Each row is a point. Examples show where two turns around zero, p and q, send a point. Where does a point land after both, in the order given? Backwards means that the second turn is done in reverse. Each puzzle has new turns, and all numbers are rounded.
In the rows, zero is written as 128.

Turn p:
[ 75 116] -> [ 77 110]
[145 119] -> [146 121]
[164 149] -> [161 153]
Turn q:
[ 93 126] -> [ 94 135]
[180 140] -> [181 127]
[139  94] -> [130  92]
[100 152] -> [107 158]
Where do these land?
q, then p: [ 91 119] -> [ 90 124]
p, then q: [137  99] -> [133  98]
q, then p backwards: [139 107] -> [131 104]
p, then q: [145 187] -> [152 184]

Turn p:
[154 116] -> [155 119]
[159 105] -> [161 108]
[ 76 156] -> [ 74 151]
[102 104] -> [104 102]
[148 159] -> [145 161]
Turn q:
[120 104] -> [121 104]
[118 171] -> [116 170]
[151  84] -> [153  85]
[102 172] -> [100 171]
[149 108] -> [150 109]
Where do these land?
q, then p: [115 167] -> [109 165]
q, then p backwards: [169 117] -> [168 115]
q, then p: [100 100] -> [104  96]

Turn p:
[115 118 153] -> [119 114 153]
[ 86 123 121] -> [ 92 106 119]
[222 104 133] -> [223 146 139]
[123 145 139] -> [116 142 138]
[ 89 130 111] -> [ 93 113 109]
[133 148 112] -> [125 148 111]
Turn q:
[124 176 130] -> [114 174 121]
[181 113 133] -> [183 124 122]
[108 117 144] -> [115 118 150]
[ 79 155 109] -> [ 71 141 117]
[148  78 124] -> [157  83 129]
Where do these land?
p, then q: [149 111 132] -> [155 128 128]
p, then q: [ 60 115  97] -> [ 79  71 118]
q, then p: [138 148 167] -> [125 162 157]
p, then q backwards: [164 138 116] -> [163 146 130]

Turn p:
[160 155 135 161] -> [158 155 150 155]
[187  93 139 104] -> [186  87 130 109]
[ 96 170 128 146] -> [ 96 172 138 138]
[115 171  95 126] -> [119 177 103 127]
[ 98  79 129 131] -> [ 97  81 119 137]
[112  99 143  99] -> [112  94 128 100]
Turn q:
[138 132 116 104] -> [133 124 109 107]
[105 144  53 124] -> [ 94 141  58 140]
[131 161 146 162] -> [132 171 151 141]
[141  70 147 105] -> [149  67 142 123]
[110 107 137 102] -> [112  97 135 113]
[143 154 168 171] -> [148 169 173 145]
Where do these land?
q, then p: [ 75  80 134  84] -> [ 78  62 114 119]
q, then p: [103 152 141 155] -> [103 155 155 132]
p, then q: [163 115 139 149] -> [166 126 144 143]
q, then p: [170 127 133 101] -> [168 118 115 103]
q, then p: [129 165  92 152] -> [124 180 110 144]

Turn p:
[114 199 141 114] -> [ 98 195 139 115]
[ 94 101 160 136] -> [102  92 158 118]
[135 151 139 142] -> [126 150 144 142]
[186 155 110 118] -> [177 170 112 137]
[110  88 102 143] -> [119  84 104 142]
[128  74 117 114] -> [144  78 111 113]
Turn q:
[106 140 128 137] -> [109 135 136 143]
[170 178 147 159] -> [170 186 141 144]
[108  76 133 117] -> [118  72 132 122]
[100  91 127  77] -> [ 95  84 129  87]
[157 156 105 150] -> [148 164 102 144]
Where do these land?
q, then p: [149 166 143 126] -> [133 172 140 123]
q, then p: [ 68  58 166 158] -> [124  38 179 141]
q, then p: [131 175  97 151] -> [103 170 113 161]
q, then p: [130 118 128 125] -> [134 120 125 125]
p, then q: [164 113 126 116] -> [162 133 112 113]
q, then p: [126 138 109  91] -> [112 137 102  99]

Turn p:
[127 166  91  82  94  98] -> [120 146  85  95  77  95]
[102 147 131 138 151 105] -> [ 96 134 119 125 155 109]
[157 116 145 175 127 151] -> [160 146 153 161 150 149]
[172 105 116  93 155 125] -> [171 102 132  83 133 126]
[134  98 181 138  91 144] -> [129 128 189 155 102 147]
[114 172 129 163 157 179] -> [110 162 103 141 169 181]
[ 90  91 103 106 121  93] -> [110  76 114 135 110  88]
Turn q:
[185 107 141 140 161  89] -> [177 120 155 149 164  87]
[108 131 154 175 183 172] -> [106  98 154 162 172 184]
[103  81 164 150 155 114] -> [113  73 162 114 157 120]
[148 133 137 119  80 101] -> [141 145 142 120  85  96]
[114 166  98 103 106 115] -> [107 171  96 123 109 115]
[132 128  92 129 111 141] -> [135 128  93 137 109 133]
[107 151 111  80 100 165] -> [118 163  95  92 101 163]
Where do these land?
p, then q backwards: [184  86 152 161 177 165] -> [179 103 172 128 190 165]
q, then p backwards: [140 108 124 160 114 141] -> [123  91 117 127 110 140]
q, then p backwards: [111 156 122  94 132 163] -> [131 174 131 120 136 163]
q, then p: [117 118 116 148 156  99] -> [121 106 128 136 161 102]
p, then q: [109 133 102  78  92  85] -> [113 130 104  98  83  74]
q, then p: [162 113 193 163 143 142] -> [138 136 204 132 148 157]
q, then p: [123 168  93 120 110 100] -> [109 158  88 139 123  96]
p, then q backwards: [ 79 141 122 101  99 129] -> [ 83 138 109 144  90 128]

Turn p:
[102 122 139 126  85 139] -> [107 119 147 133  89 148]
[130 138 179  93 165 141] -> [140 121 173  87 167 135]
[108 114  71 146 128 109] -> [ 97 138  81 145 115 101]
[135 157  99 125  95 104] -> [142 162 118 139  88 112]
[165 142 170 118 159  70] -> [175 132 170 138 164  80]
[139  94  89 148 135 147] -> [121 105  74 136 132 134]
[129 142 147 101  97 130] -> [141 131 157 112  97 136]
[115 114 130 166 160 183] -> [101 115 104 133 171 179]
Turn q:
[104 149 156 140  84 124] -> [107 145 154 134  80 115]
[144 147  84 128 105 132] -> [144 134  84 114 106 115]
[121 132 117  63 177 121] -> [121 129 128  69 177 157]
[163 121 153 130 126 147] -> [163 116 146 141 120 146]
[189 144 160 119 159 106] -> [192 146 162 119 157 129]
[ 95  91 126 159 103 120] -> [ 90 101 129 160 117 100]
[ 81 113  99 157 144 145] -> [ 79 127  94 158 141 134]
Where do these land?
q, then p: [130 117  97 136 120 190] -> [113 114  72 133 104 158]
p, then q: [ 77 125 148  31 110  99] -> [ 96 111 209  60 102 108]
p, then q backwards: [154 110 147 160 112 121] -> [152 100 141 155 129 149]
q, then p: [155 111 110 146 164 126] -> [142 128  94 136 167 118]
p, then q: [153 139 118 186 123  98] -> [151 159 104 177 132 102]
p, then q: [150 156 153 109 139 152] -> [161 129 141 112 130 166]
q, then p backwards: [ 75 119 147 144 125 104] -> [ 71 124 137 137 134 103]
q, then p backwards: [143 133  98 147 135 119] -> [149 129 101 138 143 115]
q, then p: [115 141 135  92 123 144] -> [121 122 139  94 111 147]

Turn p:
[ 81 118  97 102 121 119 151  97] -> [108 105  96 129 109  97 135  81]
[136 172 150 134 189 162 107 136] -> [107 165 129 121 182 184 123 125]
[132 167 106 128  74 163 158 135] -> [146 147 120 133  66 160 162 112]
[ 92 140 165 119 118 101  99 105] -> [ 97 139 173 137 137  97 124 100]
[113 156  97  92 153 123  84 124] -> [ 87 149 118  86 128 133  92 104]
[171  99 195 191  99 128 119 153] -> [168 124 191 176 141 134 137 195]
[133  78 126 118 117 124 126  82] -> [152  86 129 146 127 102  95 106]
[172 144 158 121 123 153 159 178] -> [166 133 145 103 135 170 174 158]
[119 114 131 130 153 132 121 146] -> [109 114 123 123 149 135 127 144]
[117 137  87 129 128  42 150  97] -> [132 160  87 121 120  40 123 116]
[143  81  97 145 135 161 134 155] -> [136  85  96 134 118 155 117 168]
Turn q:
[108 203 140 123 114 126 105 119] -> [133 192 138 130 159  93 104 117]
[153 161 131 160 212 149 132 110] -> [153 110 116 143 218 156 137 109]
[156 157 117  88 180 179 126 134] -> [140 128 127  81 177 174 102  94]
[129 173 148 108  90 140 164 140] -> [140 183 166 100 120 126 148 124]
[141  78 117 125 115 113 131  89] -> [142  87 124 151  84 126 130 108]
[ 93  84 111 140 107  79 138 119] -> [120 105  97 145  80  88 153 143]
[115  60 161 131  68 139 124 140] -> [ 79 102 172 139  62 124 134 146]
[141  79 109 155  96 106 130 150] -> [119 111 115 154  78 145 140 167]
[138 170 170 102 152 112 119 161] -> [148 142 155  91 171 111 108 161]
[ 80  97 109 147 117 112 134 131] -> [ 94 118  96 139 103 102 154 135]
[154 148  95 131 157 153 105 113] -> [140 132 104 139 157 163  99 102]
Where do these land?
p, then q: [102 182 112 152 127 143 151 131] -> [125 180 113 136 135 131 164  99]
q, then p: [178 159 141 146 129 127 106 155] -> [120 148 146 119 151 180 125 161]
q, then p: [186  96 142 110 137 160 174 126] -> [175  76 151 138 138 172 138 108]
p, then q: [159 122 167 127 129 173  99  67] -> [122  98 169 180 168 148  94 104]
q, then p backwards: [117  90 118 164  95 118 104 145] -> [ 96 114 103 174 106 137 114 146]
q, then p: [ 96 127 147  62 120  85 161 112] -> [170 126 149  79 118  66 130 108]
p, then q backwards: [ 91 191 147  91 125 139 100  94] -> [105 152 131 109  99 204 134  97]
q, then p: [100 126  93 144 141  84 126 124] -> [129 139  82 118 102 101 120 153]
p, then q: [150  79 137 167 150 131 120 181] -> [ 91 108 117  97 140 164 132 187]
q, then p: [102 108  75 117 128 121 140 146] -> [121 116  94 111  77 123 128 113]

Turn p:
[154 150 129 150 131 139 122 101] -> [150 135 130 145 140 150 115  98]
[103 116 131 133 116 138 111  89] -> [103 104 134 125 110 150 116 102]
[138 105 124  85 112 144 125 133] -> [139 127 126  86 101 137 129 147]
[132 153 125 136 161 106 213 120] -> [123 163 112 134 174 118 200 104]
[120 126 106 141 111 141 132 206] -> [133 130 103 156 124 117 131 204]
[122 151 108 121 111 134 105 125] -> [120 145 114 134 111 139  99 128]
[140  71 138 112 117  76 110  89] -> [139  86 139  96  90  85 131  83]
[107 148 119 114 137 133 101 225] -> [115 153 123 140 139  97  97 219]
[132 103 132 145 165 125 112  99] -> [130  91 134 117 157 123 115  99]
[133 157 167 142 118 142 151  94] -> [129 147 164 147 132 162 150  97]
Turn q:
[164 115 163  79 155  91 137 176] -> [145 113 158  95 187  97 139 178]
[140 133 112 109 132 133 104 106] -> [137 130 123 116 138 135  95 108]
[ 93 169 166 128 120 123 148  93] -> [118 174 165 128 106 110 151  93]
[141 123 110  83 118 102 116 159] -> [134 126 121  89 142 113 100 168]
[123 137 124 101 143 100 147 112] -> [134 142 123 104 140  92 133 115]
[107 126  93 189 111 107 100 141] -> [121 140  89 186  96 127 107 152]
[131  88 124 140  96 112 130 111] -> [134  91 127 137  93 106 115 128]
[135  98 148 147 151 170  81 104] -> [110  93 147 165 151 162 102  94]
[156 181 108 182 110 168 182 134] -> [175 155 104 140  92 184 189 123]
[127 111 139  90 127 143 123 155] -> [107 111 144  96 144 137 123 149]
[ 90 127 121 161 144 159 141 118] -> [ 93 133 109 153 117 145 155 101]
Where do these land?
q, then p: [131 131  96 142 106 136 117 135] -> [138 126 106 137 110 145 109 145]
p, then q: [169  83 113 159 127 124  96 110] -> [158  67 121 138 133 122  92 121]
q, then p: [131 146 112  87 149 131 127 146] -> [117 156 121  93 150 124 112 139]
p, then q: [148 105  93  84 109 149 181 151] -> [150 130  95  58 120 146 152 157]
q, then p: [153 100 108 122 103 127 114  82] -> [155  96 128 110  91 127 101 103]
q, then p: [112 141 148  86 121 116 138 173] -> [106 165 150 112 133 103 138 167]
p, then q backwards: [118 122 143 169 108 158 112  80] -> [139 105 141 155 121 184 105 102]
q, then p: [156 148 133 105 136 142 151 152] -> [145 152 133  96 149 137 144 147]
q, then p: [135 129 119 169 111 107 130  79] -> [158 117 117 162 100 130 124  85]
p, then q backwards: [101 150 176 144 151 114 119 155] -> [109 124 184 128 144 106 101 144]
p, then q backwards: [ 55 152 167 142 186 105 124 146] -> [ 71 104 185 107 178 113  94 151]

Turn p:
[148 161 106 111 126 120 118  91  69] -> [141 120  80 162 131  86 153 106 103]
[131 194 111 120 186 142  82 129 161] -> [167  86 111 137 180 177 121  76 128]
[132 118 113 126 135 124 142  92 161] -> [127 105 110 103 115 125 127 125 164]
[155 101 121 113 103 163 109 177 164] -> [112 140 126 108  99 188  94 142  97]
[134 107 166 111 115 116 136  89 125] -> [126 108 147 121  89  87 125 121 133]
[ 87 141 148 137 116 114 150 155 178] -> [100 151 171 105 149 146 112 109 163]
[114 103  96  70 131 179 137 118 107] -> [ 82  87 100 106 123 133 162 145  83]
[180 115 125  91 159 112 140 119 108] -> [171 118 103  92 113 101 136 128  93]
[ 88  89 153 196 113 115 108 190 103] -> [122 176 187 173 150 138 104 196 131]
[160 167 136 182 111 156 157 121 102] -> [151 170 120 169 100 143 179 113 146]
[ 79 112 133 151 112  68 128 126 130] -> [108 146 152 136 158  84  95 147 166]
Turn q:
[136 178  71 123 129 116 101 141 114] -> [169 162 113  95 103 160 112 151 106]
[122 119 141 163 166 142 147 129 111] -> [ 90 138 127 156 140 141  96 125 139]
[176 103 169 104  72 109 137 106 122] -> [149  96 173 165 118  93 176 121 102]
[138 142  85 107 161 103 132 103 155] -> [169 164  79 134 129 121 126 114 129]
[111  69 144 127 180 190 151 162 144] -> [ 88 120 135 128 219 129 101 108 166]
[110 130 145 109  99  93 153 139 101] -> [101 119 128 122 114 126 162 119  81]
[154  90 170 153  78 122 125 163 106] -> [108  71 175 152 137 128 146 165 103]
[ 94 123  82 119 152 114 104  98 143] -> [153 131  73 113 118 152 126 103 153]
[149 138 172 136  98 125 116 158 152] -> [124 101 156 120 124  84 126 166 119]
[143 127 127 132  76  86 137 123 155] -> [144 113 116 141 107 103 178 161 114]
[ 97 119 130 144 166 220 156 109 125] -> [ 84 165 156 124 162 149 107  96 200]
[107 196 100 120 157 115  78 106 107] -> [156 155 105  88  67 149  82 110 122]
Where do these land?
q, then p: [135 118 145 139 120 118  83 112 122] -> [124 129 129 133  89 129 100 155 127]
p, then q: [120 195 102 167 114 143 127 114 119] -> [118 177 104 157 116 133 124 148 183]
p, then q: [126  78 141 150 149 115 112 182 167] -> [141 102 174  84 152 101  81 131 119]
q, then p: [109 113 122  86 106 131 142 158  96] -> [122 103 140 114 126 100 179 131 103]
q, then p: [129 104 152 162 179  83 156 171 173] -> [143 135 106 138 212 129 102 182 138]
p, then q: [153 122 120 128  80 162 180 132 102] -> [ 98 169 136  97 101 139 180 145 113]
p, then q: [127 129 164  63  98 171 142 134  62] -> [ 63 125 142 148  88 172 167  98  82]
q, then p: [119  97 131 106 147  83 136 174 209] -> [159 135  80  76 189 104 112 172 122]
q, then p: [140 133 112 120 100 121 145 109  67] -> [116 141 144 160  93 125 181 118 125]
p, then q: [ 92 138 126 151 146 132 100  62 152] -> [131  91  90 161 162 113 137 142 176]
q, then p: [139 141  95 130 158 151 110 101 120] -> [142 112 108 146 106 162 120  96 132]
p, then q: [148 167 126 132 139 126 103  88 147] -> [163 124 121 169 128 134 141 130 166]
